Rows are points. To make a cloud, some directions were put in groups of two or more. Within a group, all points are equally far from the middle, so they leave a hole (a ring in 2 directions, a hollow ball in 3). The other directions are filled evenly. Then the cloud was stretched, turned, moved and blurred a little. How many holes are there, and how many directions does each take, smallest first?
In the rows, 128 means zero.

Cloud, 19 rows:
[[ 93  82  75]
 [145 159  60]
 [ 86 124  89]
 [104 180  96]
 [ 93 133  74]
 [188 113 107]
 [135 123 128]
 [154 200 108]
 [211 120 107]
 [134 164 133]
 [ 78 146 117]
 [137 161 141]
 [208 124 125]
 [160 147  66]
 [155 119 166]
 [177  86 123]
 [ 78 162 114]
 [122  74 115]
 [147 137  60]]
Holes: 0

Cloud, 30 rows:
[[182 195 123 109]
 [113 187  94 165]
 [192 122 136 168]
 [ 79 133 124  88]
 [178 161  82 172]
 [108 153 124  60]
 [148 159  93 188]
 [160  85 111 133]
 [187 163  92  84]
 [ 87 147  72 101]
 [104 141 134  66]
 [157 108  74 108]
 [204 167 107 149]
 [ 81 154  96  80]
 [125 181 159 139]
 [159 193 151 127]
 [112 145 119 184]
 [170 125 170 123]
 [105 172 120 173]
 [117 106 118 172]
 [199 178 129 134]
 [120 212 118 117]
 [107 115 120 172]
 [201 173  94 123]
 [ 87 162 104  71]
 [103 112 120 166]
 [119 194 145 140]
 [115 139 171 113]
 [120 182  84 168]
 [114 184  93 169]]
Holes: 2 (2, 2)

Cloud, 30 rows:
[[109  88 170  86]
 [156  78 122 161]
 [159 137 191 151]
 [103  99 133 176]
 [143  78  94 149]
 [121  82 171 166]
 [112 170 200 104]
 [138 157 196 146]
 [125 108 147 183]
 [169 155 182 100]
 [ 92 140 174 157]
 [122 142 188  69]
 [ 95 183 166  94]
 [173  84 150 111]
 [ 82 168 110 121]
 [150  80 189 124]
 [142 127 164  63]
 [150  87  85 133]
 [170 168 146  96]
 [153  89 167 168]
 [114  67 167 146]
 [ 74 163 132 109]
 [143  70 115 161]
 [125  82 195 130]
 [134  97 146  69]
 [ 69 134 121 123]
 [115 179 186  89]
 [103 129 207 104]
 [163 152 191 135]
 [129  75 174  98]]
Holes: 1 (4)

Cloud:
[[117 189  83  92 102  93]
 [164 109 111 162  60 175]
 [150 154  93 145  50 117]
 [ 72  74  82 111 160 127]
 [126 113 185 110 166 101]
 [170 189 145 106 134 110]
 [143 167 107  62  64 114]
 [150 209 138 149 130 151]
 [ 97 131 167 171 107 195]
 [183 104 131 101 150 116]
 [145  72 121 121 172 113]
 [146 126 183 184  99 145]
 [ 93 175 178 134 167 118]
 [106 158 205 136 105 141]
 [131  97 125 175  66 156]
 [150  73 107 139  74 169]
 [ 85  85 106 130 190 144]
 [ 63 150 110 177 167 140]
 [ 96  78 122  81 103 105]
 [ 94 177 175 160 114 194]
 [154 150 105 131  50  98]
 [105 160 194 138 158 117]
 [159 145 102 114 150 190]
 [ 93 202  95 110 134 104]
 [147 145  67 153 152 170]
 [109 152 207 124 103 133]
 [107  95  91 193 153 122]
 [137 123  99 158  67  89]
 [ 65 146  88 158 180 179]
 [ 88 131 165  75  93 125]
 [188 145 184 135  98 104]
 [ 96 108 163  76  95 125]
 [184 121 123  95 147 132]
 [129  58  75 122  91 136]
 [149 111  59 167 144 141]
 [124 120 195 106 159 112]
 [ 67 148 124 140 146  84]
 [115  62  59 149 120 128]
 [153 107  61  95 146 113]
 [120  76  58 165 103 131]
 [161 173 124 118  44 121]
 [137 146  69  69 138 102]
 [103 198 168 150 112 196]
 [123  84 150 111 180 119]
 [140 124  89 164  63 105]
 [105 201 183 114  94 163]
 [169 144 107 183 135 153]
 [137  83 148 165  99 185]
 [ 99 107 135 183 174 170]
 [139  82 160 113 170 124]
 [ 90 110 134 138 186 185]
 [115 150 139  86 127 219]
 [ 80 147  82  52 118 136]
 [126 204 181  90 131 149]
 [154  76 146 152 108 182]
 [176 106 101 140 149 163]]
Holes: 3 (2, 2, 2)

Cloud (88 x 8):
[[ 83  89 164 128  77 158 134 133]
 [157 188 178 152 128 165 136 129]
 [ 68 128 105 144 125 103 174 113]
 [159  85 145 163 156 139 162 132]
 [164 157  84 168 200 143  93 134]
 [144  86 130 157 111 194 170  79]
 [148 152 187 166 185 138 168 114]
 [197 208 141 115 124 148 101  39]
 [ 63  85  98 127 162 135 123 136]
 [176 194  68 161 228 112 144 125]
 [120 197 131 125 117 123  77  80]
 [144 152 103 137 147  94 195  49]
 [ 94 102 159 208 176 100 107 150]
 [129 100 164 180 139 142 116 105]
 [145  70 141 210 118 103 111 127]
 [110 180 105 134  92  98 133  65]
 [161 121 135 118 174 170 140 113]
 [131 169  73 204 183 131 105 110]
 [139 157 129 143 139 130 137 187]
 [121  78 125 195 182 149  97 133]
 [160 131  28 135 128 146  96 148]
 [140 107 107 128 107 115 142 104]
 [ 96  93 110 188 174 115 159 134]
 [142 158  15 135 143 161 128  57]
 [157 115 160 154  96 175 132  21]
 [140 206  94 121 130 157  82  45]
 [155 119  99 136 200 128 162 196]
 [129 160 120 179 130 100 164  93]
 [ 83 130  74 118 115 134 145 105]
 [157 107 128 154 176 201 140  88]
 [147 148 104 120 134 163  83 119]
 [161 148  80 147 141 174 133 165]
 [151 102 176  82 171 118 174  97]
 [184 148 147 117 199 120 161 136]
 [112 152  94 126 217 129  80 125]
 [161 104  99 200  93  97 133 126]
 [ 87 131 133 123 143 156  69  85]
 [159 143 143 117 242 166 101  57]
 [ 99 135 124 153 139 187  55 126]
 [115 108 112 115 136  69 107  70]
 [113 105 161 111  96 132 157 101]
 [ 92 108 162 148 168 177  51 123]
 [ 81 103 115 126 152  67  66 113]
 [103 123 179 161 123 178 152  61]
 [144 175 110  74 171 189 166  99]
 [ 76 146 102 140 142 107 113 157]
 [114 164 201 189 164 153 104  66]
 [190 192 122 169 178 135 104  83]
 [ 77 153  68 171 136 162 167 135]
 [ 52 140  72 132 184 113  93 140]
 [ 89 123 111 139 115  67 126 114]
 [158 100 172 174 166 148 133 159]
 [191  89 126 193 160 129  96 121]
 [181 196 152 195 143 124  97  94]
 [168 129 151  64 218 124 145 125]
 [ 87 184  92 197 147 117  79 113]
 [178 151 117 153 124  80  84 135]
 [140  74 128 151 122 148 158 124]
 [115  85 155 238  81 136  92 100]
 [121 125 111 117 121 143  71  72]
 [144 117 139 205 134  70 109  90]
 [134 147 150  77 148 183 113 160]
 [ 84 167  80 135 106 191 132 128]
 [168 131 140 138  93 194 171  96]
 [122 206 201  95 131 151 145  79]
 [ 92 118 138 191 144 175 171 107]
 [128 167 158 153 130 106  91 122]
 [158 100 133 146 136  71 181  73]
 [102  85  94 154 162 132  89 109]
 [143 175  81 111 211 126 119  78]
 [140 161 121 132 143 176  82 174]
 [125  96 172 122 182 171 159 125]
 [134 106 114 144 131 142  66 106]
 [ 76 185 124  92 160 148  99 153]
 [103 116 186 161 154 108 142 162]
 [151 180  87 146 116  95 182 105]
 [ 88  82 113 184 144 153 103 121]
 [187  95 123 126 175 178 106 112]
 [118 169  58  97 181 110  81 105]
 [131 138 119 181 187 102 124  51]
 [177 175  64 180  71 126  91  97]
 [131 144 127 122 147 176  55 107]
 [134 186 134 106 160  48 100 144]
 [146 158 119  97 138  92 116 103]
 [129 149  41 126 126 162  99  72]
 [182 181  72  60 174 114 120 116]
 [130 165 126 202  92 117  62 126]
 [146 141 118 111 179 102 148 188]]
Holes: 0

Cloud, 106 rows:
[[ 94 137 121  97 109 180 132  52  65]
 [173  95  84 130 169  83 116 127 125]
 [ 86 194 195  81 143 160 127 161  90]
 [ 75 106 128 200 118 153 133 189 149]
 [122 157 147 181 109 116 147 137  58]
 [ 82 179 104  91 142 115 128 192  98]
 [115 161  86  79  78 139 161 102 102]
 [155 180  97 102 171 153  86 113 130]
 [100  94 129 132  91 143  78 151  49]
 [109  86  82 134 142 120 173 166 122]
 [136 122 141 165 130 112  84 219 142]
 [137 188  95 111 151 137 122 203  94]
 [166  62 138 169 154 157 132 102 121]
 [ 56 190 170  96 145 129 138 138 185]
 [132 132 152  93 200 141 102 185 136]
 [139  95  96  56 167 158 164 108 178]
 [166  71  83 202 106 123 142 134 119]
 [ 94 105 110 105 106 157 107 179 110]
 [ 89 136  86 130 169 131 183 143 103]
 [101 140  76  71 119 106 112 139 108]
 [151  83 168 132 116 201 143 141 105]
 [163  94 106  57 167 156 187  94 128]
 [160 142 105 130  80 178 103 111 170]
 [113  90 150  95 176 107 135 153  45]
 [133 131 165  93 133 199 176 121 179]
 [103 177 142 116 150  70 121 204 144]
 [134  90 130 134  92 100  71 161  77]
 [164 194 161  88 200 108 105 188 110]
 [123 199  99  55 132 142 165  93 182]
 [ 61 112 133 190  94 202 156 126 149]
 [169  96 130  94 168 141 125 173 172]
 [ 72 180 172 168 114 127 179 188 132]
 [ 72 115 146 153  43 185 144 121 138]
 [132 139 115 203 106 181 182 155 161]
 [210 160 166 130 163 128 152 143 122]
 [152  83 169 186 143 155 135 119 101]
 [178  52 122  81 153 144 104 113 103]
 [140  83 184 122 165 123  87 163  89]
 [132 129 183 179 139 176 159 129 139]
 [ 77 149 189 177  66 164 155 161 124]
 [162 170 113  24 172 169 155 120 133]
 [149 170 147 134 133  65 155 197 132]
 [229 150 105 120 162  96 146 178 145]
 [117  65  86 177  71 175 149 111 171]
 [ 78 181 181  90 188 104 141 164  92]
 [103 190 169  65 163 172 101 156 118]
 [ 97 172 130  17 161 137 129  98  85]
 [ 60 207 119  84 117 176 183 122 117]
 [174  70 125  90 123 139 133 141 169]
 [194 166 151 115 132 134  65 161 119]
 [ 64 129 190 132 121 134  97 105 130]
 [164 210 176  80 166 101 112 176 117]
 [201 102 121 187  80 113 144 138 105]
 [ 68  98 164 124 158 104 122 113  54]
 [116 187  88 127 122 174 123 184 151]
 [142  81 181 101 142 135 162 132 141]
 [ 99 168 180 123 183 121 145 196  85]
 [177  85 133 174  66 174 132 152 108]
 [ 59 155 161  89 108 134 126 178  76]
 [122 104 206 116 121 164 127 150  84]
 [199  87  98 139 108  90 156 133 113]
 [126 127  90 116 162 125 103 139  22]
 [ 72 125 168 142  90  91  90 135 132]
 [ 80 194 147 169  90 163 134 135  95]
 [189  60  92 176 118 138 122 119 167]
 [148 199 126 116 167 126  83 185 160]
 [167 130  72  49 163 109 117 135 133]
 [ 91  93 136 207 128 181 144 154 129]
 [135 128  70 111 164  85 115 126 134]
 [ 95 124 124 148  86 107  85 134  44]
 [162 164 121 123 194 148  77 147 108]
 [162  72  97 206 106 178 142 153 128]
 [117 108 107  41 122 153 122  68 137]
 [118  78 123 108  66 163 163 141 130]
 [149  90 115  91 110 138  84 148 142]
 [139 127 139 105 132 230 148 124 143]
 [136 174 121 111 126 158 118 209 106]
 [107 138 128 127 107 132 217 129 110]
 [ 50 175 127 153  90 188 159 154 174]
 [ 85  90 155 133 177 149  96 162  89]
 [165 104 100 133 164  70 132 132 129]
 [155  57  57 112  99 145 136 118 133]
 [115  72 178 104 107 167 155  84 120]
 [ 93 180 108 194 104 151 138 150 144]
 [113 188 126 139 133 156  96 140 188]
 [180 165 110  54 119 130 161  87 144]
 [136 198 105  89 205 150 125 149 162]
 [155  72 114 130 128 101 154 174 159]
 [105 116 199 116 171 101 115 171 112]
 [176  89 119 144 102 156 130 192 172]
 [157 162 159 135 154 131 171 183  74]
 [ 85 109 131  95 140 157  76  99  37]
 [169 142 150 105 148 184 164 175 103]
 [147 149 203 147  99 129  99 137 136]
 [ 76 104 133 136  50 152 154 106 180]
 [140 101  86  93 191 109 141 108 141]
 [109 137 151  34 132 158 177  87 116]
 [129 147 136 124 117  51 134 154  96]
 [ 79  99 106  97 176 166 188 122 139]
 [120 185  73 132 139 125 172 143 195]
 [ 64 133 175 167  94  90 120 186 143]
 [152  88 141 150 107 170 142 198 116]
 [177 137  98 161 146  90 157 127 156]
 [148 138 162 160 189 140 118 178 158]
 [121  97 133 128 151 108  73 171 145]
 [ 57 202 162 167 109 153 128 178 111]]
Holes: 3 (2, 3, 4)

Cloud (106 x 9):
[[174 102  93 101  60 191  96 180 111]
 [103 157 129 178  25 123 138 146 170]
 [154 105 105  95 159 144 117  82  82]
 [139 203 136 120 162  64 136 103 149]
 [183 112 134 169 139 103 178 149 116]
 [101 102 115  71 106 143 165  73 154]
 [146 107 143 148 121 189  98  92 156]
 [ 94  85  71 117  84 138 122 125 181]
 [ 86 103 148  89  60 134 124 176  96]
 [159  91 131 117 113 116 109  89  76]
 [171 159 154 104 120 150  72 153 169]
 [ 89 208  72 126  92 164  85 134 111]
 [ 70 119 129  81  96 196 142  95 156]
 [ 97 127  96  94 112 136 198  62  78]
 [ 67 137  97 162 123 111 186  99 181]
 [147  55 115 171 103 100  72 136 109]
 [ 94 195 151  97 161 158 137 156 128]
 [117 103 113  43 129 155  41 165 114]
 [131 133 147 181 140 122 176 146 208]
 [148  71 103 119  90 162 190 127 130]
 [125 108  66 164 184 134 148  93 146]
 [143 207 102  97 108 142 111 135 121]
 [126 167 112  99  51 118 159 141  85]
 [ 69 162  91 139 154 159 165 139 185]
 [142 174 178  58 118  79 143 110 154]
 [ 76 160 140  94 135 175 126 130 199]
 [123 154  96  70  93  84 110 146 105]
 [136 123  85 182  86 117  85 110 185]
 [142  98  75 109 121 170 177 101  91]
 [169 184 114 129 193 108 147 121 154]
 [151 161 102 184 110 187  98 148 115]
 [135  66 120 138 134 106  70 140 114]
 [110 154 155 101  98 107 103  36 130]
 [ 93 152 173 164  90 107  65 117 127]
 [135 154 173  96  80  99 163 131 166]
 [110 144 171  51 133 130 104 175 116]
 [ 68 136  42 124 117 148 104 130 150]
 [136 170 179 160  54 104 123  53 121]
 [142 138 128 216 132  94  85 128 149]
 [ 78 131  85  91 121 111 130 134  62]
 [145  92  75 130 149 117 193 140 127]
 [169 184 152 139 123 154 137  47 112]
 [ 93  91 110  90  44 164 129 125 110]
 [131 151 181 107 100  85 204 119 155]
 [ 85 123 149 166  62 142 126  93 123]
 [ 94 195  76 117 164 165 154 135 167]
 [176 133 150 168 163 109 169 151 140]
 [113 149 136 134  85 140 155 182 184]
 [124 190 146 146 138 141 113  83  90]
 [217 145 163 116 136 184 172 104  94]
 [ 65  95 134 120 141  36 176  92 151]
 [ 38 108  57  89 135 186 122 166 193]
 [147 107  67  88 158 145  66 215 140]
 [144  98  82  81 207 123 145 147 146]
 [ 94 109  85 105 127  69  85 162 106]
 [141 186 195 133 142 139 177  80 107]
 [166 170 181 124  83 134 115  95 148]
 [118 173  80 172  84 113  83 134 158]
 [104 105 160  90 157  82 108  84  96]
 [116 134 161 141 113 143  85 144 205]
 [112 153 148 183 126 123 157 137 159]
 [101 180 178  83 117 172 108 129 163]
 [133  95  92 130  78  98  76 117  89]
 [142 148  89 123 156 177  98 108 192]
 [116 181 170 115 117 183 129 145 112]
 [172 164 140 150 132 166 128 149  96]
 [142  81 120 131 141 133  79  98 192]
 [170  98 143  72 130 126  82 165 156]
 [135  79 134  94 105 170 170 167 147]
 [158  87  88  81  89 154  74 184 155]
 [ 48 106  79 115 126 143 168 126 176]
 [108 189 135 173  97  90 140  57  88]
 [182 121 165 163 129 124  66 178 186]
 [174 128 155 181 163  91 191 142 164]
 [ 60  92  99  57 155 150 123 173 155]
 [112 138 147 121 146 174  73 143 193]
 [133 180 112 120 184 121 137 155 172]
 [130  95  98  78  56 190 115 150 101]
 [191 160 110 166 149  77 121 137 159]
 [205 109 194 148 139  93 124 135 136]
 [114  83 150  52 105 160 103 140 134]
 [191 160 148 194 130  79 161 107 109]
 [137  97  42  92 144 157 114 151 127]
 [137 103  85 110  63  81 103 155 133]
 [176 186 102 121 130 173 179 105 146]
 [ 54 179 123  99 123 140  75 170 188]
 [ 56  87 122  71  70  91  89 169 164]
 [100 109 122  99  68 150  75 111  62]
 [ 91 146 115 148 152 167 218  70 146]
 [119 131 121 216 152  70 180  75 161]
 [119 118 115  93  88 171 168 153  74]
 [162 155  85 162 134 118 118 186 131]
 [104 169 146  77 105 130 163 162 163]
 [183 166 159 102  78 161 101 130  94]
 [ 95 216  92  85 147 163 167 139 147]
 [ 87  96 127 145 117 131  56 134 123]
 [106 131 129 189  71 117 186  75 168]
 [141  97 104 104  81 215 153 199 120]
 [ 67 154 159 164  53 124 137  91 115]
 [134 159  79 189  91 153 136 115 147]
 [ 20 152 102  89 120 135 167 102 160]
 [ 89 187 164 111 156 138  90 122 131]
 [132 126 136 116  57 107 184 146 131]
 [195 144 206 160 106 101 142 102 116]
 [163 105 131  74 128 124 170 136 178]
 [123  87  31 127 145 162  99 155 126]]
Holes: 2 (2, 4)
